Each row is a point. The window is the flat piece filled in between its corners: a triangle in 3 columns, a solid with four corners in 4, and so on. A path goes straight from each point to the next, and from the last back to the first. List the points from which the path goes on through the window.
(in the rows, 128 means zero)

Window, 4 rows:
[[109 191 154 146]
 [146 110 145 119]
 [186 127 122 108]
 [ 44 111  66 136]]
Path:
(1): [152 135 128  69]
(2): [116 173 140  70]
(3): [121 157 155 207]
(4): [ 77 121  98 175]
(5): [ 58 139 112  90]
(6): [102 168 126 107]
(7): [120 137 135 180]
(8): [120 118  79 166]
(9): [ 82 130 100  78]
(10): [ 90 127 130 107]
(11): [114 115 121 162]
(12): [177 120 111 148]
Through the window after points: 2, 6, 12

Window:
[[147  85 152 123 183  98]
 [177 149 188 154 131 125]
 [128 135  46 123 169 103]
 [ 78  89 139 189 112  74]
 [187 160  58  76 102 147]
 [ 83 155 114  96 138 117]]
Path:
(1): [119 139  92 125 140  70]
(2): [101 126  91 151 134 141]
(3): [110 129 100 143 123 136]
(4): [147 154  84 115 114  39]
(5): [135 159  76 104 116  98]
(6): [126 135  62 129 134 158]
(7): [133 112 103 110 140 163]
(8): [166 165 108  93 136  54]
(9): [138 164 100  79 126  71]
(10): [114 134  90 119 133 187]
(11): [ 88  84 127 152 142 167]
(12): [119 129 129 135 133  59]
(13): [170 170  83  76 106  74]
(14): [155 136  79 108 115 155]
(15): [ 86 107  74 164 142 152]
(16): [136 127 113 133 143  40]
Through the window after points: 7, 9, 11, 13, 15

Window:
[[117  85 166 119  86 205 164 176]
 [105 105 133 181 140 223 142 131]
 [151 217  78  93 150  91  64 158]
 [148  71  68 121 154 144 116 114]
 [ 86 105 149  88 159 169 152 120]
 [147 197  72 134 137  30 127 138]
 [212 220 119  84 177  69 124 137]
 [131  72 131 160 170  79  88 147]]
Path:
(1): [124 134  93 135 178 159 126 178]
(2): [125 117  81 128 165 119 135 171]
(3): [122 119 114 142 108 126 100 112]
(4): [169 150 147 121 111 105 110  80]
(5): [135 137 107 125 176 140 179 195]
(6): [162 167  98 116 179  97 128 167]
(7): [189 173 125 119 138  99 107 121]
(8): [127 125 149 148 108 172 105 103]
(9): [120 126  98 152 168 169 137 158]
(10): [151 130  86 131 172 123 119 168]
(11): [156 128 102 130 116  98  78  95]
(12): [116 135 120 139 145 138  96  86]
(13): [137 145  74 134 208 125 153 188]
(14): [157 155  91 134 156 120 126 179]
(15): [168 162 119 126 109 100  72 102]
(16): [143 156 142 139 108 153 111  94]
Through the window after points: 8, 16

Window, 9 rows:
[[ 49 181 116 196 123 165 193 139 157]
 [129 116 109 168 122 217 146 149 123]
 [131  94 171 131 129  73  54 142 114]
 [118 153  93 160 197 193 157 180 136]
 [155 167  90 140 118 174 176  97 118]
 [113 103  88 111 123 119  59 156  98]
 [122 154 147 146 116 119  26 113 100]
 [ 82  79 143  92 189 152  67 140  98]
 [157 175 162  88  55 120  69 141 101]]
Path:
(1): [104 151 162 153 159 147 102 174  41]
(2): [107 128 150 145 127 114 102 174  38]
(3): [ 98 126 121 120 135 154  52 128 176]
(4): [101 139  96 154 146 183 152 121 194]
(5): [ 93 145 121 190 151 152 159 157  55]
(6): [111 118 128 136 123 131  90 140  72]
(7): [131 115 136  99 114 130  68 119 179]
(8): [106 111 110 137 154 159 105 129 137]
(9): [105 110 122 153 168 148 119 147  74]
(10): [116 135 133 152 111 150 110 139  85]
(11): [119 135 112 133 113 151  99 123 153]
(12): [125 132 115 124 130 140  77 150 162]
Through the window after points: none

Window (11 x 11):
[[141 192 163  66 133 125 146 112 109 220  83]
 [174 106 132 158 196  91 116 128 120 171 149]
 [160 128 114 131  74  80 172 134 157 173 150]
 [142  86  62 118 197 147 173  88 154 112 163]
 [194 104  86 153  62 155 114 129  98 114 156]
 [ 70  85 120  81 162 174  66 177  98  94 121]
 [102 162 214 164 138 109  86 134  87 116 110]
 [106 150 198 164 111  97  40 133 163 141 173]
 [117 124 160 140 145 183  84 193 173  65 124]
 [196  76 223 152 158 124 147  70  58 167 120]
 [114 130 151 223  90 215 191 134 162 146 143]]
Path:
(1): [135  90 134 174 124 132  94 123 144 114 125]
(2): [137 113 108 128 152 139 138 100 138 144 113]
(3): [146 130 159  99 169 146 152 142 114 135 176]
(4): [126 137 181 133 132 154 154 170 108 120 187]
(5): [123 124 157 163 100 147 109 101 142 141  96]
(6): [121 104 122 195 104 151 104 103 158 140  91]
(7): [149 149 167 151 113 196 191 174 119 125 209]
(8): [146 154 141 134 138 178 166 147 127 119 207]
(9): [148  99 111 151 117 140 112 120 133 123 130]
(10): [143  97 141 164 146 102  84 105 141 155  75]
(11): [143 148 163 135 167 124 135 145 106 140 199]
(12): [155 173 144  92 141 152 148 128 100 173 168]
(13): [120 112 141 141 115 114 130 101 156 172  27]
(14): [135 136 140 117 142 137 123 114 132 177  73]
(15): [137 175 169  88 130 135 137 137 109 166 139]
(16): [143 119 156 154 150 132 142 143 107 111 185]
Through the window after points: 2, 6, 8, 10, 12, 14

Window, 12 rows:
[[ 68 166 192 190  77 143  77 196 164  86 168  88]
 [ 91 214  81 165 153 168  88 189 152 137 168  89]
 [122 178  50 197 113 132  98 157 164  87 106 113]
 [197  60 143 129 110 152 138 150 105 158 133  80]
 [122  81 116 105 161 196 163 170 163  57  82  85]
 [ 76 119 132 117 105 106 149 120 220 160  68 143]
 [190 111 138 130 166  96  37 170 125 145 142  98]
 [ 63  84 154  85 119  84 179 159 127 153 164 166]
 [ 72 179 117 153  67 125  61 127 173 109 224 108]
 [141 106 120 112 148 171  57 118  44 114 107 101]
 [156  98 126 178 167 136 120  70 141 116  94 106]
 [171 136 195  94 105  42 130  58 132 149 104 130]]
Path:
(1): [159 104 157 118 123 126 108 111 135 124 118 156]
(2): [127  93 139 120 118  88 126 127 130 113 105  67]
(3): [116 101 115 138 125 117 114 151 128 114 116  47]
(4): [155 107 141 125 134 156 113 154 146 121 131 122]
(5): [145 139 171 154 114 167 101 155 160 122 148 156]
(6): [ 97 126 145 158 105 118  95 164 135 110 138  60]
(7): [114 103 156 105 131  83 117 124 134 146 128  71]
(8): [155 115 167 115 122 127 112 125 147 144 124 155]
(9): [145 136 142 119 124 168 104 142 125 125 134 169]
(10): [ 80 106 111 130 139 102 111 145 101 129 134  67]
(11): [ 74  95 124 102 127  70 163 134 111 159 134  54]
(12): [146 112 163 122 110 143 124 151 152 128 148 195]
(13): [144 159 118 157 146 165  93 142 145 123 139 138]
(14): [100 151  98 162 142 128 110 140 145 124 127  72]
(15): [ 69 143 164 173  94 107  95 168 147  88 167  29]
(16): [102 165 172 171  95 168  81 186 165 109 146 154]
Through the window after points: 3, 5, 9, 11, 13, 15

Window:
[[148 133 152 113 146 122 160 154 120 104 151 123 122 102]
 [161 145 112  72 196 153 249  77 153  81  92 101 122 128]
 [115  93 106 133 134 100  91 148 153 143 142 125 125 131]
 [118 174 128 137 117 124 106 143 168 141 122 117 134 122]
 [114 118 103 103 112 137 123 135 126  99 145 179 127 145]
 [ 95 110 141 162 165 119 115 148 144 116 183 153 121 159]
 [ 83 150 123  76 165 141 156 121 129  94 147 103 121 138]
 [129 113 207 114 128 150 114 164 119 116 138 129 184 119]
 [114 143 111 132 136 126 124 136  95 134 123 139 154 129]
 [132 119 138 150 139 115  98 115 135  96 169 108 124 148]
 [101 157 144  93 132 134 102 131 108 135  88 152 104 132]
 [127 127 122 138 120 190 128 124 116 159 126 127 118  96]
 [120 164 161  99 170 140  75 134 131 139 163 136 151 113]
 [121 142 112 153 163 148  82 157 149 108 128 113 125 112]]
Path:
(1): [100 133 149 132 147 114 111 115 141  95 141 136 147 103]
(2): [124 125 142 113 156 136 140 121 140 106 124 130 141 111]
(3): [137 134 141 105 142 145 160 149 124 119 146 114 137 166]
(4): [151 132 155  97 140 153 135 174 129 138 134 119 130 175]
(5): [ 97 129 145 144 148 120 122 110 143  98 141 136 153  83]
(6): [ 86 112 118 129 143 112 110 119 143 102 116 154 130  86]
(7): [137 152 124 110 145 161 122 152 126 118 157 111 126 162]
(8): [145 164 126 112 161 147 130 180 121 116 145 128 127 175]
(9): [118 131 143 115 149 118 126 125 136 111 137 129 135 113]
(10): [ 97 140 144 131 145 133 123 119 129 122 132 146 132  92]
(11): [127 135 131 117 143 149 108 145 124 136 138 131 121 146]
(12): [152 145 101 104 153 142 113 158 122 122 152 100 121 168]
(13): [102 146 125 132 143 127 123 118 148 118 132 134 121 112]
(14): [101 122 143 122 137 137 120 103 138 101 123 151 133  98]
(15): [140 131 114 107 128 136 126 169 119 120 159 134 132 168]
(16): [138 144 130 105 159 140 126 157 129 127 144 117 126 160]
Through the window after points: 2, 4, 6, 10, 14

Window:
[[163 167 224  76 120  89  83 108 130  93  90 122 158  67]
 [177  64 168 134 192 180 188 164  99 158 120 207 173 113]
 [109 113 139 127 128 160 129 140 130 163  75 131  67 203]
 [187 127  77 125 182 158  89 146  98  74 137 175 188 108]
 [127  91 120 160 125 182 168 105 160  69 115 147  80 156]
 [159 193 162 117  91 194 161 172  82 156 129 156 140 175]
 [ 90 204 188  96 130 149 113 150  63 103 107 143 128 141]
 [ 71 179 142 130 146 110 127 131 180 130 112 136 139  94]
 [173 158 206 170 178  90  71 157  95 152 159 188  75 122]
 [ 76 122 107 127 158  68 156 175 188  81 143  81 144  87]
 [126  25  85 208 101  66 154  75 130 105 207 149 146 115]
 [112 129 128  85 162  94 126 116 131 177 214 133  87 147]
 [142 103 149 133 170 191  70 146 131 117 135 123 128 103]
 [100 153 105 138 195 107 176 120 120 198 173  78  83 146]]
Path:
(1): [ 88 132 162 120 172 133 133 109 172  90 146 110 151 196]
(2): [120 145 188 153 183 111  99 113 129 110 145 132 169 180]
(3): [146 140 163 108 138 130 126 139 115 130 118 141 115  91]
(4): [142 134 123 126 130 144 132 142 104 140 138 136 103  79]
(5): [127 131 164 125 180 136 102 133 148 102 121 152 174 147]
(6): [129 134 155 129 161 163 132 125 147 115 143 115 165 186]
(7): [122 111 119 113 128 158 154 141 122 135 119 144 110 108]
(8): [119 127 115 113 136 144 140 139 106 135 139 130 120 108]
Through the window after points: 2, 4

Window, 14 rows:
[[112 188 150 149 151 112 143 117  79 111  62 161  91  86]
 [130 103 113  94 153 131 108  67 102  72 110 105 128 116]
 [110 107 123 107 133 147  47  88 116 125 109 149 112 135]
 [138 128 118 114 102 143  66 123 142 119 157  89 222 136]
 [103 131 140 115 149 101 114  60 104 122 159 134  82 116]
 [ 95 111 162 107 148 159 111 149 141 106 120 111  82 126]
 [120  88 108 174 161 107 120 152 108 134  83  44 111 101]
 [172 107 133  84 120 106 124 100  97 146 142 159  83 161]
 [152 140 126 119  52 191  21  99 161 124 103  87  74 120]
 [113 172 133  97 153 117 119 137 186 143  72 120  81  97]
 [139 210 142 132 206 119  95 153 185  97 114 124 131 124]
 [ 93 147  97 142 142 194 117 119 156 115  88 132  63 115]
 [103 146 156 169 127 112 138 103 140  99  64 167  88 130]
 [130 165 178 175 167 129 148   7  46 131  40 135 149 111]]
Path:
(1): [147 120 156 149 138 150 104  77 130 118  91 129 113  90]
(2): [118 109 149 162 167 145 124  98 135 116 112 157 116  76]
(3): [120 166 137 123 146 110 106  96 118 114  97 113 105 142]
(4): [105 159 141 129 137 123 107 102 104 139  80  95 100 168]
(5): [131 132 139 135 154 132 109  86 120 120  90 137 121  93]
(6): [140 125 122 139 149 145  98 116 147 125 109 152 111  72]
(7): [112 182 150 101 153 125 104 109 143 107  99 113 109 157]
(8): [108 185 124 118  94 143  76  81  93 126  79  97 100 164]
Through the window after points: 2, 4, 8

Window:
[[152 142 165  63  67  88  99  92  95 157 121  97 150  77]
 [156  79 126 119 161 129 135 131 135 145  92 139 131 181]
 [ 52  75 134 121 101 131 131  98 146 106 149 179  68 109]
 [161 146 119 151 118 143 123 122 159 112 146  83  52  49]
 [149  98 170 172 184  74 147 118 112 108 100 164 111 118]
 [165 131 116 140 203 150 142 148 130 123  75 155 183 131]
 [141 158 126 162 114 149 146  97 130 166 133  74 105 140]
 [127 139 181 106 115 156 131 117 187 179  91 106  78 113]
 [156 131 160 119 133 173  65 103 122 121 109 122 116  73]
 [152 135 147 107 149 131 131 127 106 172 161  85 118 107]
 [114 183   7 143 179 106  67  70 116 114 165 134 115 116]
 [115 127 180  88 117 159  87 168 166 131 101  95 148 141]
 [157 131 163  81 153 184 147  74 149 122 143  47 125 136]
 [165 177 110 119 168 129 142 119  77 158  74  73 118 140]]
Path:
(1): [113  97 164 118 144 146 122 109 140 141  96  82 119  92]
(2): [188 140 160 113 120 133 145 136 126 133 122 156 109 165]
(3): [154 151 148 115 122 159 123 113 129 121 126 167 135 132]
(4): [117 113 117 123 171 118 102 109 119 143 104  96 121 113]
(5): [109  92 146 131 121 127 117  96 134 156 102  53 124 106]
(6): [169 159 132 114 146 162 146 108 136 128 144 125 106 148]
(7): [160 156 139 100 155 141 133 112 127 118 134 139  94 142]
(8): [111  66 142 125 140 112 106 123 125 165 119  72 157  66]
(9): [ 93  92 138 145 184  96 103 103 149 128  66  93 146  90]
(10): [166 147 133  99 139 144 124 128 116 135 135 130 120 122]
(11): [186 153 153 128 130 161 113 152 146  92 138 172 150 144]
(12): [115 116 116 123 168 126 131 105 129 163  80  70 109  77]
(13): [109  87 129 125 162 123  99 130 124 156  87  84 127  90]
(14): [171 153 136 121 121 152 129 106 146 114 123 145 100 147]
(15): [150 158 138 121 129 145 124 118 134 130 139 123  95 102]
(16): [129  86 123 149 135 135 106 108 141 132 107  63  91  77]
Through the window after points: 5, 11, 15

Window, 14 rows:
[[108 147 199 104 156 155 103 137  60 186  90 119 202 112]
 [ 47 168 175  96  59 135 152  83 109 121 134 133  88  72]
 [100 116  79  75 124 108 103 115 117 118  99 166  75 161]
 [ 56 192 121 142 111 115  24  80  74 128 156 127  89 143]
 [137 178 189 125  97 187 131 131 107 140  64 166 135 121]
 [ 98 200  79 112 123 106 126 171 195 202 110 155  72 115]
 [ 92 109  81 139 106  61 107 103 198 103 131  95  69 157]
 [144 156 158 159  65  86  65  88 115 169 131 185 102 158]
 [169  82 119 151  70 165 130  52 203 163  93 139 139  97]
 [ 81  78  91 155 131 107 105 100 137 117 159 115 204 198]
 [100 145 169 117 204 120 170 146 133 121 167 158 150  91]
 [ 67 141 134 145 155 100 189  77 130 161 126 113 112 183]
 [166 111  87 125  41 153 126  91  61 161  94  96  96 163]
 [121 180  98  57 130 109 146 109  96 104  97 129 134 129]]
Path:
(1): [ 98 149 138 135 109 118 124 117 109 145  94 141 139 114]
(2): [129 168 134 160 118  97 120 141 128 111  77 170 121  64]
(3): [ 69 158 141  60 128 177 124 110 131 220 160 106 116 201]
(4): [122 166 168  74 101 175  99 126 153 154 145 162 118 142]
(5): [109 154 148 160 140  86 147 101  70 154  80 131 119 103]
(6): [ 91 152  95 168 106  95 135 127 118 150  88 151 130 133]
(7): [132 143 134  79 135 141  71  98 149 153 154 123 112 163]
(8): [123 144 153 103 116 152  84  91 116 140 137 108  95 178]
(9): [ 79 148  89 154  98  91 124 102 109 138 114 136 116 122]
(10): [ 77 137 119 135 103  97 118  93 113 120 114 131 107 110]
(11): [ 92 148 143 107  95 128 119 102 148 138 136 119 101 135]
(12): [135 132 165  89 153 165  99 122 135 169 135 108 138 176]
Through the window after points: 2, 8, 10, 12

Window (14 x 14):
[[160 120 131 161 155 152  76 107 194  80 114 175 182 167]
 [106 118  95 163  99 156 120 136 183 153 130 170  46 143]
 [114  56 175 120 196 177 111 210 160 129 102 116  82 109]
 [111 105 152 153  75 100  89  62 206  67 114 191 164  81]
 [121 143  82 154 135  97 121 166 205 129 120  90 103 149]
 [173 103  93  72 140 152 101  98 121 113 119  84 190 113]
 [128  66 153 148  83 173 108  71 176  87 142 112 203 145]
 [159 148  98 157 157 157 111 134 140 184  46 133 162  94]
 [221 117 195 110  94 110 157 134 142 121  99 107 101 139]
 [128 165 129 177 143 154 123  87 175 150 120 148  90  93]
 [ 68 102 148 142  90 114 198 113  91  77 129 108 133 203]
 [138  47  95 200 133 133 180  66  58 124 177 153 158 142]
 [ 87 147 118 175 116 107  80 123  88 128 135 114 194 198]
 [159  92 121 111 128  85 202  95 143 191 173 166 117 120]]
Path:
(1): [104  46 145 136 139 106 115  63 143 148  82 122 119 165]
(2): [144 126 138 145 109 147 154 125 135 109 156 158 154 118]
(3): [129 131 121 143 114 151 120 152 148 111 140 140 137 119]
(4): [135  76 135 150 103  95 112  37 175 145  88 125 116 178]
(5): [148  59 124 130 140 113 123  59 137 150  57 103 118 149]
(6): [138 133 132 141 134 140 126 130 145 112 129 129 165 124]
(7): [154 138 129 154 117 142 140 147 153 124 124 128 137 106]
(8): [150 118 133 142 136 130 118  96 152 149  88 127 123 137]
Through the window after points: 3, 7

Window, 14 rows:
[[181 144 159 158 128 141 103 164 158 186 137 133 124 175]
 [130 167 178 150 137 126 149  88 163  77 156 133 157  58]
 [106  96  50 190  79 115  70 154  93 109 123 148 153 136]
 [156  94 155 118 153  98 177 169 153 158 174 129 122 142]
 [169 121 179  90 141 128 175  72 159 180 151 172  93 169]
 [ 92 186 152 135 145 164 178 124 153 103 108 128 147 104]
 [163  72 145 121 153 165 134 119 158 185 198 122 139 196]
 [177 114  82 164 126 172 104 161  95 110 122 140 117 117]
 [135 131  83 171 138 115  87 156  59  96 166 155 139 176]
 [154 128 132 128 132 134 141 112 179 163 188  98  67 173]
 [138  95  82 249 109 135 120 149  83 110 140 139 130 162]
 [ 75 150 179 168 157 156 122 125 175  53 112 159 110  73]
 [116 174 167 139  85 164 161 146 153  36 133 176 147  98]
 [160  97 197 110 127 136 137 116 135 164 146  82  98 178]]
Path:
(1): [184 134 137 138 138 117 119  92 166 116 113 128 117 193]
(2): [119 115 152 140 131 154 145 150 126 152 173 125 130 127]
(3): [103 128 121 140 101 155 110 162 112 123 141 145 137 113]
(4): [151 121 106 184 136 110 130 106 147 119 121 124 138 169]
(5): [166 119 125 163 157 124 127 131 133  92 121 160 135 192]
(6): [129 122 134 154 116 141 125 154 129 145 159 124 118 109]
(7): [109 176 185 155 117 208 136 184  89 153 176 110 113 122]
(8): [165 102 114 133 141  85 139  85 176 117 128 156 104 159]
Through the window after points: 1, 3, 5
